Each point is reached from the start by the listed moves, each made once or not at all, plus a little noise. Say if it took an odd or an even number of moves. Then give how often each move was made.

Moves:
(1): 31.4,-0.8,-3.7,-3.0,-0.1,-0.8
(2): -0.8,25.3,1.3,3.0,4.6,0.8
(3): 1.7,-3.5,37.8,1.5,-4.0,2.8
Start: -8.8,-1.4,6.3,9.0,19.2,-14.7
Points:
-8.1,-5.0,44.1,12.0,14.8,-11.8 -> odd (0, 0, 1)
-8.7,25.8,6.1,12.4,23.3,-14.4 -> odd (0, 1, 0)
-8.1,19.7,46.2,15.1,21.3,-12.2 -> even (0, 1, 1)

Moves:
(1): 31.3,1.9,2.2,-3.2,-2.0,-2.2,4.7,5.5,0.6,-0.6
(2): -3.1,30.3,3.4,5.4,1.3,-1.4,-2.7,0.5,3.3,2.0
(3): -1.3,-5.0,39.2,-3.8,1.3,6.1,0.9,4.1,7.3,-2.8
(4): 4.6,-5.1,3.8,32.1,-0.1,-1.9,-1.0,0.7,-5.9,-1.5
(5): 2.5,0.0,-0.6,-0.1,35.3,-2.8,6.6,-4.5,1.1,1.9
(6): 5.5,1.0,-6.5,-0.4,4.2,41.3,-4.7,1.8,-1.1,6.1
(7): -0.5,1.4,-1.0,0.2,-5.0,1.2,27.0,-2.7,-2.3,0.0
(8): -2.6,1.4,-3.0,-0.3,2.6,0.0,4.5,30.9,-1.5,-1.1
Start: -2.9,-14.4,-15.8,5.1,-8.0,14.0,4.3,-17.2,-3.2,-5.4
Points:
28.1,10.0,27.0,36.5,25.7,13.9,44.5,17.2,-1.3,-7.3 -> odd (1, 1, 1, 1, 1, 0, 1, 1)
32.9,19.4,-16.4,7.3,30.1,49.4,7.2,-14.2,0.6,3.5 -> even (1, 1, 0, 0, 1, 1, 0, 0)
8.3,-16.5,-20.0,37.2,26.0,52.8,31.5,-22.1,-11.5,1.1 -> even (0, 0, 0, 1, 1, 1, 1, 0)
-3.9,13.6,15.4,5.7,-3.6,61.3,28.4,17.3,2.3,-1.4 -> odd (0, 1, 1, 0, 0, 1, 1, 1)
-1.3,12.3,-9.9,42.5,-11.4,11.8,27.1,-18.7,-8.4,-5.0 -> odd (0, 1, 0, 1, 0, 0, 1, 0)

Moves:
(1): 32.8,0.5,-5.4,-0.1,0.8,-3.2,2.4,2.9,1.3,-1.3,7.9,0.9,1.8,-1.1
(2): 0.6,33.9,4.6,0.3,-4.9,7.3,-1.6,-6.4,-7.1,-2.5,-4.1,1.8,1.8,-3.3
(3): 6.0,-4.7,41.0,-1.6,-0.6,-0.5,7.6,-2.3,3.1,-5.2,-0.7,1.3,5.9,-4.0
(4): 1.2,-1.5,-0.9,29.4,-8.3,2.2,-8.8,1.0,1.2,-0.5,2.0,4.7,1.8,1.2
(5): 1.1,0.6,1.2,13.8,41.4,-1.4,2.4,-6.3,3.5,-0.1,-1.6,-0.7,-0.3,0.7
(6): -0.1,-8.9,-0.7,1.8,-0.2,42.6,5.8,-1.0,-1.8,-1.6,-4.9,-4.8,-0.3,-1.4
(7): -1.7,0.4,-5.2,9.0,-3.3,-6.6,31.0,5.5,-0.5,-1.4,0.2,-4.0,1.3,-2.9
(8): -3.3,11.3,4.1,4.3,5.2,3.1,-10.0,41.8,2.4,1.8,-6.4,0.5,2.9,-3.6
(9): -0.7,5.5,-0.9,1.0,1.0,1.9,3.6,-0.3,27.0,-0.4,4.4,3.8,3.6,-0.2
(10): 2.0,2.6,4.9,2.2,1.3,-2.7,-2.5,-0.4,-1.8,28.5,9.7,-6.1,0.5,2.4
(11): -7.2,0.7,-1.1,-1.6,2.9,4.7,-1.5,2.7,-6.8,-9.1,28.9,3.6,1.5,-2.3
Start: 1.5,1.2,-16.5,18.9,0.1,-2.6,-18.9,13.8,7.4,1.7,-15.5,-10.8,4.6,3.6
Points:
23.7,19.1,-23.9,75.1,41.4,-1.5,0.0,62.1,37.2,-8.7,19.4,-2.5,15.2,-5.3 -> odd (1, 0, 0, 1, 1, 0, 1, 1, 1, 0, 1)
34.5,30.5,19.8,57.7,-12.0,44.7,16.2,15.9,23.0,9.2,28.8,-9.3,20.3,-7.5 -> odd (1, 1, 1, 1, 0, 1, 1, 0, 1, 1, 1)
38.9,20.9,16.8,56.3,-16.6,36.6,16.7,12.4,3.8,-9.9,-15.6,-11.4,17.7,-6.6 -> even (1, 1, 1, 1, 0, 1, 1, 0, 0, 0, 0)
1.1,32.4,25.4,31.2,-5.4,47.2,22.5,13.8,17.8,11.6,18.5,-15.5,19.0,-6.3 -> odd (0, 1, 1, 0, 0, 1, 1, 0, 1, 1, 1)
29.7,40.6,-17.6,40.5,39.6,-4.0,13.4,11.0,-4.1,15.1,25.4,-13.6,11.1,-2.3 -> even (1, 1, 0, 0, 1, 0, 1, 0, 0, 1, 1)

Moves:
(1): 22.3,-6.8,11.9,14.1,4.4,6.7,-7.3,-4.2,6.0,4.0,-9.3,6.5,-2.1,11.3,4.2,-12.6,-4.5,1.1,3.9,5.2
(2): 9.0,25.1,5.0,13.2,-0.8,0.5,-9.6,1.2,4.8,0.5,0.3,-2.0,2.8,-12.4,1.5,0.6,6.2,9.0,-6.5,7.1
(3): -1.9,7.1,36.2,-5.0,6.5,1.9,-6.2,7.3,0.5,18.0,-1.6,-17.8,2.1,2.4,-6.6,-1.2,9.3,-14.5,15.2,-8.5
(4): -23.5,-17.8,-2.2,31.7,3.4,-0.9,-4.9,3.3,0.6,-3.7,4.4,-13.5,0.5,3.7,5.7,8.6,-14.5,1.4,-5.7,3.9
(5): 6.1,4.8,-10.8,-2.5,24.7,-5.0,8.0,-8.5,4.9,2.8,-0.1,-0.6,0.9,-7.1,-1.7,12.4,-6.1,-2.9,-1.7,1.2
(6): 2.2,3.2,-5.3,4.0,1.8,24.7,10.3,-2.4,-2.2,-0.4,0.0,-0.7,-5.3,-4.9,2.5,-2.9,5.9,-15.0,10.6,6.1
(7): 0.3,12.8,16.2,0.2,2.4,-8.5,37.9,-11.7,5.6,1.5,10.1,-11.0,4.0,9.9,2.7,-9.2,1.9,-2.4,-6.6,-9.4
(8): 7.6,-3.2,-1.1,-6.5,-2.2,5.4,11.0,24.8,8.4,-0.7,1.8,4.4,8.2,5.7,4.6,-3.6,-1.1,-10.0,-3.6,-1.8
(9): -11.4,1.2,-1.9,-11.3,-6.7,-2.2,-5.3,-10.5,21.3,0.1,-4.4,2.5,-3.4,-9.0,1.5,-0.1,4.3,-16.0,-7.2,-8.5
(10): 4.6,-4.4,-7.6,-1.0,-0.6,-3.8,6.0,-0.4,1.2,22.1,1.5,-9.5,-7.1,-0.2,3.1,6.2,4.0,1.5,-2.2,-4.9
(11): 3.8,-6.7,0.1,0.5,-0.6,-1.4,-6.2,-6.2,-0.2,-3.6,24.4,5.5,-6.6,2.3,-1.8,7.8,-4.4,-0.3,2.5,-7.4
(12): -13.9,1.4,3.9,9.9,-4.5,0.8,5.2,4.8,-6.6,11.5,-12.8,25.8,3.5,-3.6,2.1,5.5,0.7,-2.9,5.5,2.1
(13): -6.3,-4.1,-6.1,-4.9,-8.7,-4.8,-3.8,-3.4,-0.1,8.6,2.1,-5.4,27.5,-3.5,-3.9,5.7,-3.1,-0.6,1.8,10.5
(14): -6.9,3.8,-8.8,1.2,7.5,2.7,-7.1,-0.2,-1.6,9.3,2.2,2.8,-2.4,17.0,9.2,-10.5,1.6,-6.3,5.3,2.6
(15): -1.2,10.3,-0.3,-15.9,-3.9,-4.4,-9.0,-5.5,-7.4,1.1,-9.0,-3.2,4.8,-18.5,38.8,6.6,4.1,-11.6,-4.2,2.6
(16): 5.5,2.9,3.7,-2.6,-8.8,-0.2,0.0,0.6,-1.0,-4.1,-3.5,-5.8,-4.6,18.0,-2.0,23.5,3.3,-6.7,4.0,-5.4
(17): 4.9,-5.9,3.1,-0.1,5.2,-7.3,1.2,2.8,0.3,-2.8,11.5,-1.3,1.8,0.5,-2.4,-2.9,28.4,-6.6,2.3,9.4
(18): 0.2,-4.9,9.1,-7.0,9.6,2.6,-4.5,1.3,19.9,1.3,1.9,-2.0,6.8,6.3,20.8,3.5,16.4,38.5,6.7,-7.1
Start: -0.6,-4.6,11.0,3.6,8.1,-9.6,-0.1,-1.4,-5.4,-6.1,0.6,1.3,-0.4,13.0,10.3,1.0,3.7,2.0,8.8,2.7
Points:
-15.2,-1.0,2.5,-7.6,19.7,18.2,-7.2,-14.4,32.6,6.4,-0.6,5.6,-4.0,25.0,43.8,-8.0,31.3,4.8,23.7,-2.3 -> even (0, 0, 0, 0, 0, 1, 0, 0, 1, 0, 0, 0, 0, 1, 0, 0, 0, 1)
-36.1,-13.4,48.3,3.4,12.9,-16.2,-18.1,37.0,8.2,34.6,-3.0,-13.9,46.5,39.2,76.1,36.1,49.8,-19.1,37.9,13.5 -> even (0, 0, 1, 1, 0, 0, 0, 1, 0, 0, 0, 1, 1, 1, 1, 1, 1, 1)
0.1,10.7,14.2,14.4,6.8,17.7,9.2,26.7,17.7,13.6,-6.1,22.4,44.0,0.3,36.8,9.6,29.4,19.8,23.0,18.6 -> even (0, 1, 0, 0, 0, 1, 0, 1, 0, 0, 0, 1, 1, 0, 0, 0, 0, 1)
6.5,-15.2,67.4,-25.9,1.2,-12.5,-25.3,9.8,36.1,25.7,4.0,13.5,38.0,25.3,67.6,33.1,60.6,-29.3,35.3,-6.4 -> odd (1, 0, 1, 0, 0, 0, 0, 1, 1, 0, 1, 1, 1, 0, 1, 1, 1, 1)
26.9,-2.7,81.5,-8.0,25.7,-16.2,28.3,12.4,22.1,46.7,18.3,-1.6,12.8,29.4,75.9,1.8,60.4,-5.9,30.0,-17.5 -> even (1, 0, 1, 0, 0, 0, 1, 1, 0, 1, 1, 1, 0, 0, 1, 0, 1, 1)
25.3,29.8,21.0,16.8,10.7,4.9,53.2,-10.6,37.5,38.5,-13.9,4.5,23.7,16.0,24.0,27.2,15.3,-43.9,7.3,6.3 -> odd (1, 1, 0, 0, 1, 1, 1, 1, 1, 1, 0, 1, 1, 0, 0, 1, 0, 0)
-5.7,-16.7,35.4,14.0,12.1,0.6,-9.3,-2.2,-12.2,20.5,29.1,-43.9,-15.5,17.1,47.4,44.4,40.6,-49.7,30.2,-1.7 -> even (0, 0, 1, 1, 0, 1, 0, 0, 0, 1, 1, 0, 0, 0, 1, 1, 1, 0)
-18.9,13.6,-6.9,16.3,-3.4,9.2,-12.9,-17.9,13.8,41.4,14.1,19.6,6.8,-1.4,24.9,14.2,18.7,-29.4,16.6,13.0 -> even (0, 1, 0, 0, 0, 1, 0, 0, 1, 1, 1, 1, 1, 1, 0, 0, 0, 0)

Moves:
(1): 13.1,-7.9,-9.0,-6.0,10.5,10.9,18.8,11.4,-2.9,2.2,1.9,4.7,-8.2,18.1,-4.5,5.7,3.7,18.6,4.3,7.4,0.3,-3.9,19.2,-0.7,-2.5
(2): 4.4,7.0,-12.9,5.6,2.2,-8.6,5.1,-0.5,-2.3,14.3,-4.7,8.2,-4.1,3.9,4.9,-7.1,2.6,-6.0,-17.3,5.7,8.2,20.9,3.6,1.9,-3.2
(3): 2.2,0.6,8.4,-1.4,-3.5,-9.8,3.8,-14.7,-18.7,3.4,-2.0,-8.0,8.5,-1.4,1.9,-10.9,10.3,-0.9,-10.8,10.1,8.3,7.8,-3.7,14.1,5.1
(4): 1.8,1.6,-0.2,11.0,4.9,1.8,16.2,-3.0,8.7,-0.3,5.2,-0.7,3.4,-0.7,10.6,-0.9,-1.4,11.0,13.6,5.2,-8.1,-5.8,-0.5,-13.0,9.2
(5): -7.0,-22.4,-14.9,-8.4,-4.1,-9.0,-5.3,-9.8,1.5,-9.2,-4.5,13.5,-21.0,12.7,16.6,-0.7,-9.1,-7.2,3.0,-11.5,10.9,8.3,-9.5,-10.0,11.1
(6): 1.6,5.5,8.0,21.6,0.5,11.5,-15.1,-10.8,10.8,-4.4,-2.8,7.8,-12.0,-1.6,10.5,5.8,15.4,8.9,2.8,17.7,14.4,-1.3,-1.1,0.0,-5.2
(7): 4.3,10.5,5.3,-5.1,-1.1,3.1,5.8,-4.6,6.9,-12.2,-11.5,21.9,8.5,3.7,-14.7,8.1,-0.4,10.7,8.6,-1.8,-14.5,10.4,-16.7,22.8,-13.8
(8): 2.2,0.2,11.5,-10.8,0.4,-1.4,1.7,-6.1,-5.7,-6.8,-0.9,-5.5,-13.5,9.0,-17.3,-10.5,9.5,-3.8,-3.4,0.7,-10.2,-1.7,-11.2,-18.5,-12.9
(9): 7.4,11.7,-1.1,-2.4,13.1,-19.7,-17.6,-8.6,-9.6,-7.1,-3.5,14.1,-3.8,0.8,6.6,-15.0,-7.9,3.9,-13.0,3.6,8.5,-4.3,3.5,3.2,-11.2
(10): 6.8,2.5,-1.8,-0.7,-7.4,5.2,2.9,-14.0,-7.8,5.2,17.8,4.3,-8.4,9.7,23.9,7.8,20.1,-2.3,6.9,-1.1,0.5,15.8,8.0,-2.0,2.5
(11): -12.2,3.4,-14.2,-3.2,22.9,-3.3,-0.1,-8.2,-19.4,0.1,5.3,-1.9,1.3,9.8,12.3,14.1,17.9,3.6,9.8,1.4,-4.1,0.4,2.6,-18.6,10.0
(12): -6.7,-6.8,19.9,-3.3,-6.1,-31.0,-8.4,-10.6,4.2,8.9,-7.0,3.6,-6.1,-1.3,24.8,7.4,15.4,-13.7,-2.1,-10.4,15.5,-5.4,-8.8,-6.0,1.1
(13): -7.1,-1.9,8.8,4.0,-2.0,5.6,-3.2,15.5,-4.7,12.0,-5.2,1.3,3.8,-14.1,8.6,-15.2,-3.1,2.6,14.1,10.3,-0.6,-11.1,7.7,-17.1,4.2
(14): -0.3,1.1,4.8,-6.6,2.8,0.9,-10.7,-10.4,7.9,10.2,1.0,2.8,-1.2,10.9,9.8,0.2,17.0,-6.1,-2.5,-0.8,-8.5,3.5,0.1,-8.8,22.5
(15): 4.3,-7.8,8.7,3.8,-6.6,6.2,-4.8,-9.0,3.5,9.9,-4.2,-7.3,-1.2,12.2,2.0,-2.7,-4.4,-15.0,7.4,7.0,10.4,6.0,9.6,-12.6,-14.4
(16): -3.6,-6.0,2.6,8.9,-1.6,-0.9,-9.3,7.4,7.5,2.4,-16.3,-13.9,-12.7,-11.9,-23.4,12.5,-13.4,-6.1,17.6,-7.3,-3.0,-6.0,7.4,5.1,15.4
(17): -1.4,1.6,12.6,1.9,1.6,8.8,-6.9,-5.0,8.8,0.3,-26.8,-13.3,-12.7,0.7,14.3,3.1,11.5,-10.6,1.1,-33.2,17.7,5.8,4.8,-12.0,-4.7
(18): 17.0,-17.8,-4.6,5.1,8.8,-1.2,13.8,-4.4,-13.0,22.7,-6.4,11.3,17.1,-12.1,-24.3,-12.0,-1.2,8.0,-20.3,-3.8,3.8,14.7,-9.4,-10.1,-24.3
(19): -2.8,-4.8,7.6,12.2,-1.4,-5.9,-7.3,5.3,-2.9,2.7,20.5,-0.6,7.6,7.6,-1.6,-13.7,-0.1,0.7,3.1,4.6,2.6,2.1,1.9,3.1,16.9
(20): 2.6,-5.5,-3.9,4.3,-7.8,4.9,6.6,14.0,-1.7,-20.9,1.7,1.3,12.4,0.9,-6.2,3.9,4.7,-2.5,-4.0,-1.4,-16.1,-7.3,2.9,8.6,3.1
(21): 1.0,1.0,-15.5,-2.1,21.2,-1.5,-9.8,-8.6,15.8,7.6,-8.0,-1.3,-5.1,5.3,7.5,-10.6,2.4,-5.5,2.6,-1.2,-7.4,-2.0,-7.0,-3.0,-1.7
(22): 21.9,0.5,-5.3,-5.7,17.9,4.6,-1.4,3.6,-4.9,-1.4,-1.9,-20.5,-6.2,-0.7,-11.6,7.2,5.4,-10.7,10.1,9.8,3.6,0.8,-19.8,-24.1,16.0
(23): -2.2,-2.1,7.9,-10.1,-7.8,3.6,9.8,0.0,10.2,-6.1,2.1,0.2,-3.2,0.6,-15.1,1.5,6.8,-11.7,4.0,-1.8,8.6,8.2,9.4,-1.6,-5.4
(24): 1.6,-9.0,9.3,11.1,15.8,7.6,-1.8,3.5,20.2,-6.4,-0.2,-6.4,-2.3,-5.3,6.1,10.5,-14.3,13.8,-6.9,15.4,-6.0,29.5,13.7,14.4,-10.3
Start: -9.7,14.9,24.8,2.1,-26.1,1.7,-10.2,6.5,-39.5,19.3,-3.5,4.2,-17.0,-1.8,-16.6,1.7,-4.6,13.4,4.4,-40.0,20.0,11.6,13.3,-0.1,2.2
Points:
24.0,-30.1,21.8,-12.6,17.2,-64.4,-40.4,-69.0,-76.1,55.0,-14.7,4.8,-57.8,56.2,-6.4,-27.5,73.3,-62.0,-5.2,-36.5,49.9,73.3,-5.7,-80.0,32.5 -> odd (0, 1, 1, 0, 1, 0, 0, 1, 1, 1, 1, 1, 0, 1, 1, 1, 0, 1, 1, 1, 1, 1, 1, 0)
33.8,-29.1,46.4,16.4,-35.8,-21.1,-13.8,-40.7,-78.6,53.0,-24.8,11.8,-46.4,14.7,17.7,-26.1,60.1,-29.6,-8.1,-7.9,69.4,58.8,-17.7,-76.9,-15.6 -> even (0, 1, 1, 0, 1, 1, 0, 1, 0, 1, 0, 1, 1, 0, 1, 0, 0, 1, 0, 1, 0, 1, 0, 0)
38.4,4.8,23.3,31.2,40.1,-25.4,-7.9,-32.8,-77.7,48.1,25.8,25.4,-33.0,28.0,28.1,7.7,64.3,40.4,18.7,-5.7,56.7,25.5,8.6,-68.0,14.2 -> even (1, 0, 0, 1, 0, 1, 0, 0, 1, 1, 1, 1, 0, 0, 0, 0, 0, 1, 1, 0, 0, 1, 0, 0)

Moves:
(1): 14.2,-25.1,-11.0,16.4,2.3,13.5,-12.2,-0.4,6.0,4.1,-2.1,-5.8,9.7,-13.3,8.2,-4.2,-3.5,2.0,10.0,-23.2,0.3,-0.5,-3.3,7.6
(2): -0.9,18.3,1.2,2.3,-1.6,-2.0,-9.6,-1.5,-2.1,0.3,-8.8,2.4,-2.2,-6.2,15.3,6.1,12.3,-2.2,-4.8,-3.8,0.3,-2.4,6.7,10.1
(3): -5.5,-1.1,12.2,-10.4,-2.3,0.0,-21.1,-8.6,19.2,-3.0,10.8,7.0,11.3,8.6,-38.9,19.9,8.5,-0.6,-18.4,0.3,-9.4,15.3,18.8,3.2
(4): -1.4,20.9,13.0,-14.7,-10.0,-1.9,-12.4,-1.6,3.3,-10.8,15.8,3.9,6.1,1.8,0.7,-3.6,-2.1,-2.0,-1.0,-4.8,-14.9,14.0,0.5,11.8
(5): 13.8,-1.4,3.5,-0.5,-8.8,-0.1,2.3,2.1,5.7,9.6,-3.0,-11.2,-5.3,1.6,10.2,19.2,-2.6,-12.0,9.7,0.0,6.3,1.1,2.7,-2.4
(6): 1.7,4.5,-0.1,9.6,1.9,-0.1,2.1,-2.7,-0.4,-3.5,3.8,-9.3,-7.5,17.5,1.1,-8.4,1.1,-3.8,-10.0,12.2,-17.5,-17.6,13.9,20.0
(7): -16.8,6.7,-17.9,4.0,-7.6,13.3,10.6,-7.6,12.0,-7.5,4.7,-3.7,-6.9,4.7,-1.0,-1.9,-15.8,19.7,-19.5,-10.0,3.3,-2.6,-14.5,16.0
(8): -0.7,4.5,-2.8,20.4,2.1,-2.6,-0.8,1.2,3.0,1.7,-1.4,6.5,18.0,-1.3,-6.8,-26.3,-0.6,-10.4,-12.1,5.0,4.7,2.2,-10.8,7.8
(9): 1.0,-4.6,-3.7,2.5,-24.5,-3.6,-8.3,-4.0,-6.6,-14.4,2.1,17.5,1.7,-14.4,-9.4,11.4,-20.6,13.6,7.4,-7.4,1.2,-16.0,12.9,5.2
(10): -18.4,-6.0,6.5,2.1,3.4,-4.8,3.0,7.4,-3.0,-3.7,5.4,-1.5,-3.1,-0.6,1.1,2.9,2.4,-8.6,5.5,-14.5,4.1,2.8,2.4,6.3
(11): -7.7,-9.1,17.0,-3.0,0.8,-6.5,16.4,-12.2,-5.1,-2.7,-9.1,-5.1,23.1,6.1,-6.9,7.6,-0.3,17.0,5.1,0.2,-2.1,-7.9,-3.0,0.5
(12): 8.6,0.5,-3.4,-2.3,4.3,7.8,-3.6,11.3,-9.8,5.4,-6.2,-0.2,10.0,1.3,-3.7,23.5,-13.4,-6.7,8.2,21.1,0.2,5.7,-5.1,2.2
(13): -1.9,1.4,12.8,-4.3,-3.6,19.8,2.3,-14.5,8.0,-4.6,-2.3,15.1,-2.9,17.2,-0.3,-6.7,-6.1,-9.8,8.8,-4.6,15.9,-13.0,-7.3,-0.4
(14): 5.3,6.8,-4.2,5.0,2.7,7.8,11.9,7.8,-6.4,-15.1,6.8,2.5,6.9,6.4,-1.8,0.2,1.2,9.6,-6.1,-2.2,11.6,-4.7,-3.8,5.6
(15): 1.8,31.9,-2.6,0.7,2.5,-1.2,6.1,6.6,-6.5,9.0,3.2,-1.6,-12.3,0.4,-9.5,8.8,4.6,1.7,10.0,-7.1,2.1,-9.5,-7.1,-7.3
(16): 13.1,-1.7,14.0,13.4,-0.2,-6.4,-7.1,-4.7,-7.4,-9.5,-12.4,5.6,-0.5,6.5,7.3,3.3,-0.7,-3.3,-8.9,-9.8,-5.1,-0.4,-4.4,9.3
(17): -4.8,8.6,16.4,13.3,-6.0,3.3,7.6,11.2,-1.5,4.7,-12.2,1.4,-6.9,5.5,1.2,2.0,-12.2,6.9,-3.7,-3.3,-6.5,-0.1,6.7,1.0
(18): -4.4,2.1,0.3,-18.7,-8.3,-4.9,-3.6,4.9,-7.1,10.0,-15.1,-2.0,-11.4,-1.6,-11.8,-5.7,-1.7,8.0,-10.5,1.5,20.2,0.0,-0.5,5.9
(19): -5.3,-5.2,4.0,-15.4,4.0,6.4,-4.5,19.5,6.6,2.7,-3.6,10.0,6.9,-0.7,1.4,11.3,7.1,10.2,-2.6,-3.5,-13.1,-20.3,-10.6,1.7
(20): -11.4,6.6,-4.5,-10.5,4.9,-16.6,0.0,2.2,1.8,1.4,-12.1,-13.6,11.5,12.8,1.8,-8.4,-2.5,-20.7,-3.7,-12.3,3.3,-6.5,-1.5,0.1
(21): -4.0,-8.2,-1.5,-9.5,2.4,12.4,17.0,-7.0,-0.5,-6.1,-29.3,5.7,-0.6,-17.2,-12.8,14.9,5.7,-11.7,1.0,-0.9,-2.1,-1.7,-10.5,11.2
(22): 15.1,8.0,-4.1,2.4,-1.1,-0.5,7.7,4.6,8.3,3.4,4.9,2.6,-4.7,3.1,7.5,-3.5,-6.9,9.4,2.8,4.9,2.3,6.8,4.9,13.8
(23): 0.5,7.4,-16.5,-3.2,1.4,-0.2,-9.9,11.4,12.2,-17.2,-8.1,-10.0,-13.1,5.3,-7.6,-8.5,12.7,2.5,9.7,-2.3,-15.2,-2.7,-14.4,3.4
(24): -3.9,-12.1,-9.6,-0.4,-5.9,6.4,6.4,2.5,-8.1,-1.0,1.3,4.8,2.5,17.0,4.0,6.7,5.6,-1.4,0.2,-10.6,-18.5,5.0,-8.4,-5.7
Start: 18.6,5.6,5.5,-14.8,-11.1,-4.5,-7.0,-10.4,-12.2,11.9,5.5,-1.8,0.2,12.6,-2.8,-2.2,-14.2,4.7,18.3,-12.8,-15.0,5.8,6.8,3.7
Points:
28.4,31.5,15.0,-28.3,-24.0,34.7,-35.0,-39.0,27.6,-14.7,-30.1,18.2,30.5,31.8,-19.4,35.7,-39.6,-21.9,-6.4,-56.3,-20.4,20.5,-9.0,89.4 -> odd (1, 1, 1, 1, 0, 0, 1, 0, 0, 0, 0, 1, 1, 0, 0, 1, 0, 0, 0, 1, 1, 1, 0, 0)
32.4,-11.4,54.2,-19.8,-52.6,-14.9,-49.4,-3.5,9.2,-0.1,-3.7,26.1,52.9,9.8,-42.3,30.7,-34.6,28.9,3.6,-62.5,-20.0,3.6,16.8,75.0 -> even (1, 0, 1, 1, 1, 0, 0, 1, 1, 1, 1, 0, 0, 0, 0, 1, 0, 1, 1, 0, 0, 1, 0, 0)
23.2,28.3,16.1,1.7,-35.4,-6.1,-29.4,33.1,-23.2,-15.8,-39.4,10.3,56.7,37.7,-21.7,20.4,-40.0,15.6,37.3,-70.5,-80.0,-30.1,-40.5,42.0 -> odd (1, 0, 0, 1, 0, 0, 0, 1, 1, 0, 1, 1, 0, 0, 1, 1, 1, 0, 1, 1, 0, 0, 1, 1)
5.4,77.6,29.3,-30.0,-58.4,16.8,2.0,1.0,-5.5,7.6,-4.7,21.2,8.5,40.4,-14.5,31.3,-55.4,29.8,15.0,-24.3,-4.0,-53.0,-8.6,94.2 -> odd (0, 1, 0, 1, 1, 1, 1, 1, 1, 1, 1, 1, 1, 0, 1, 0, 0, 1, 1, 0, 0, 1, 0, 0)
-4.9,34.2,17.0,-32.6,-14.8,-5.4,10.2,-11.8,9.7,-13.7,-58.4,16.6,51.1,34.0,-49.1,15.4,-7.9,29.3,-59.3,-44.3,-0.4,-14.7,-21.6,88.7 -> even (0, 1, 1, 0, 0, 0, 1, 1, 0, 0, 1, 0, 0, 1, 0, 1, 0, 1, 1, 1, 1, 1, 0, 0)
